Each point is reached from the start by the listed moves, each made 0, 1 or 2 times, or once backwards (-1), plus a little noise. Say if it took an odd or an even number of moves. Then give how often each move was made.

Moves:
(1): [11,31]
(2): [-33,18]
Start: [-3,11]
Points:
[-26,60] => even (1, 1)
[-3,13] => even (0, 0)
[30,-8] => odd (0, -1)
[7,42] => odd (1, 0)

Moves:
(1): [5,8,0,1,0,-2,-3,-4,-1,3,6]
(2): [0,6,15,1,6,-1,3,0,8,-5,-2]
(3): [1,-6,13,10,-2,12,-4,-6,0,6,8]
(4): [1,-2,-3,6,6,2,6,-4,-1,1,-5]
(5): [-4,-1,2,0,11,0,-5,-2,-3,-8,0]
(6): [-2,8,-5,-4,3,9,-2,1,2,1,-5]
(7): [-6,1,1,-1,3,-2,6,2,-4,3,1]
(8): [-9,6,1,10,-1,-2,0,10,5,-5,2]
(9): [11,-17,-4,0,14,8,4,5,-1,2,3]
Start: [14,1,3,-5,1,2,-5,-7,5,3,3]
Points:
[23,4,-16,-3,-16,3,-6,-8,-1,18,10] => odd (1, -1, 0, 0, -1, 0, 0, 0, 0)
[6,4,35,35,17,35,1,-15,17,8,2] => odd (0, 1, 2, 2, 0, 1, 0, 1, 0)
[37,-57,6,22,44,46,-18,-21,-10,8,21] => odd (0, -1, 2, 1, 2, 0, -1, 0, 2)
[-14,60,43,36,6,6,13,-8,25,9,8] => even (2, 2, 1, 2, -1, 1, 2, 2, -1)
[37,-47,23,10,58,44,-7,-30,-16,16,26] => even (1, 0, 2, 1, 2, 0, 1, -1, 2)
[-7,26,27,-1,-1,25,1,10,19,14,6] => odd (0, 1, 1, -1, -1, 2, 2, 1, 0)
[18,-9,47,33,23,17,-4,-35,4,6,20] => even (1, 1, 2, 2, 1, -1, 0, 0, 0)
